Each row of a before or after table is a point. The points were changed in one or more steps. Then noise was added and the rows were shuffled. The steps act on columns, c1 being the first. Name the steps. A step turns or swaps two columns, mirrors them in a line or flattens them onto one, adds a multiple of one to another, or multiplies or shifts one. Angles are multiples of 10 degrees, from the lower column toward the higher: turns from -170 to 170, lines from 10 to 170 but not 90. Use the fewest steps. Two steps may share a column if one is a turn and the other turns, adds or multiplies; they go together, in the order done. Otherwise the lowest column goes first.

Before, 9 rows:
-0.22 -0.35 +0.38

+0.53 -0.31 -0.73

-0.48 -0.10 +0.16

-0.18 +0.05 +0.24

+0.28 +0.31 +0.21

-0.02 -0.45 +0.23

-0.35 -0.03 +0.35

+0.21 +0.36 -0.21

+0.02 -0.02 +0.03
After, 9 rows:
-0.04 +0.41 +0.21

-0.24 -0.45 +0.16

-0.20 -0.29 +0.34

+0.59 +0.19 -0.72

+0.31 -0.30 +0.23

-0.16 -0.10 +0.24

+0.03 +0.01 +0.04

+0.14 -0.40 +0.38

-0.14 +0.40 -0.21
Steps: turn c1 and c2 by 50 degrees

Before, 12 rows:
-0.44 +0.28 -0.21 -0.01 -0.57 -0.22 +0.14 +0.08 -0.22

-0.02 +0.01 -0.31 -0.21 -0.32 +0.08 +0.20 -0.58 +0.22

-0.26 +0.32 -0.38 -0.24 +0.00 -0.33 -0.34 +0.18 -0.27

+0.22 +0.31 -0.12 +0.51 -0.31 +0.37 -0.21 +0.17 +0.38

-0.31 +0.31 +0.32 -0.02 +0.17 +0.24 +0.11 -0.17 +0.35

+0.41 +0.06 +0.03 -0.26 +0.24 -0.23 +0.37 -0.17 -0.34

-0.13 +0.16 +0.24 +0.12 +0.11 +0.07 -0.19 +0.00 +0.17

+0.28 -0.13 -0.24 +0.34 -0.22 +0.02 -0.12 -0.05 -0.25

+0.39 -0.06 +0.01 +0.15 -0.37 -0.35 +0.21 -0.45 -0.18

-0.40 +0.02 +0.18 +0.01 -0.32 +0.49 -0.26 -0.46 -0.48

-0.17 -0.16 +0.10 -0.23 +0.05 -0.19 +0.24 +0.06 -0.33

-0.06 +0.41 -0.31 +0.37 +0.14 -0.21 +0.13 +0.11 +0.29
After, 12 rows:
-0.25 +0.31 -1.16 -0.23 -0.01 -0.34 -0.33 +0.19 -0.28

+0.37 +0.05 +0.09 -0.26 +0.24 -0.23 +0.36 -0.18 -0.33

-0.07 +0.41 -0.93 +0.40 +0.12 -0.22 +0.13 +0.11 +0.27

+0.37 -0.04 +0.03 +0.14 -0.37 -0.35 +0.20 -0.46 -0.18

-0.32 +0.30 +0.95 -0.01 +0.16 +0.23 +0.10 -0.17 +0.36

+0.00 +0.03 -0.93 -0.21 -0.31 +0.07 +0.21 -0.59 +0.20

+0.22 +0.32 -0.34 +0.52 -0.30 +0.36 -0.20 +0.18 +0.38

-0.44 +0.28 -0.62 -0.01 -0.57 -0.21 +0.13 +0.08 -0.22

-0.38 +0.03 +0.55 +0.01 -0.32 +0.48 -0.26 -0.46 -0.49

+0.26 -0.12 -0.72 +0.34 -0.21 +0.01 -0.12 -0.05 -0.24

-0.20 -0.16 +0.29 -0.23 +0.05 -0.19 +0.23 +0.06 -0.31

-0.11 +0.15 +0.70 +0.11 +0.10 +0.07 -0.19 -0.02 +0.15
Steps: multiply c3 by 3

Before, 8 rows:
-0.50 +0.35 -0.36 -0.49 +0.26 -0.34 +0.08 -0.04 +0.01 -0.49 +0.27 -0.03
 -0.24 -0.40 -0.07 -0.25 -0.22 -0.05

-0.33 -0.49 +0.06 -0.11 +0.00 +0.15 -0.20 -0.23 +0.11 +0.21 -0.28 -0.02
 +0.45 +0.18 -0.07 +0.33 -0.36 +0.34

+0.28 +0.13 +0.47 -0.29 -0.43 +0.22 -0.08 -0.07 -0.24 +0.04 -0.15 +0.33
 +0.01 -0.38 -0.53 -0.37 +0.60 -0.03

-0.14 -0.24 +0.15 +0.29 -0.08 -0.21 +0.58 -0.30 +0.17 +0.22 +0.20 -0.46
 +0.11 -0.05 -0.61 -0.43 -0.01 -0.51

-0.62 +0.05 +0.29 +0.10 -0.09 -0.37 -0.19 -0.27 -0.07 +0.21 +0.17 +0.36
 +0.16 +0.17 +0.27 -0.33 +0.12 -0.34

-0.32 -0.49 -0.33 -0.10 -0.28 +0.07 -0.13 +0.38 +0.12 -0.09 +0.14 +0.17
 -0.52 +0.06 -0.48 +0.41 +0.18 -0.18

-0.07 -0.49 +0.27 -0.30 +0.46 +0.27 +0.07 +0.17 +0.56 +0.16 +0.37 +0.11
 -0.48 -0.53 -0.37 -0.23 -0.27 +0.39

-0.29 +0.25 +0.34 +0.44 +0.19 -0.02 -0.09 +0.68 +0.03 +0.21 +0.00 -0.37
 +0.18 +0.15 -0.05 +0.45 +0.32 +0.27
After (8 x 18):
-0.13 -0.19 +0.10 +0.29 -0.06 -0.19 +0.62 +0.14 +0.18 +0.21 -0.24 -0.43
 +0.14 -0.07 -0.61 -0.47 -0.03 -0.51

-0.06 -0.48 +0.22 -0.31 +0.45 +0.33 +0.20 +0.39 +0.54 +0.18 -0.44 +0.08
 -0.47 -0.56 -0.39 -0.21 -0.28 +0.39

-0.59 +0.06 +0.00 +0.07 -0.08 -0.34 -0.19 -0.45 -0.11 +0.25 -0.34 +0.32
 +0.17 +0.16 +0.29 -0.38 +0.12 -0.33

-0.30 +0.24 -0.15 +0.43 +0.18 -0.03 -0.21 +0.67 +0.02 +0.22 -0.31 -0.35
 +0.18 +0.20 -0.06 +0.43 +0.28 +0.27

-0.30 -0.48 -0.24 -0.16 +0.00 +0.12 -0.33 -0.19 +0.08 +0.20 +0.07 +0.00
 +0.43 +0.17 -0.07 +0.28 -0.36 +0.35

+0.28 +0.18 -0.36 -0.32 -0.46 +0.20 -0.25 +0.29 -0.22 +0.04 -0.37 +0.35
 +0.00 -0.38 -0.53 -0.38 +0.62 -0.04

-0.32 -0.48 +0.26 -0.11 -0.28 +0.09 +0.00 +0.72 +0.12 -0.08 +0.19 +0.18
 -0.55 +0.07 -0.48 +0.47 +0.20 -0.14

-0.51 +0.34 +0.43 -0.46 +0.25 -0.34 +0.28 +0.00 +0.05 -0.49 +0.16 -0.02
 -0.23 -0.43 -0.08 -0.23 -0.28 -0.08
Steps: turn c3 and c11 by -120 degrees; add 0.5 times c3 to c7; add -0.7 times c15 to c8
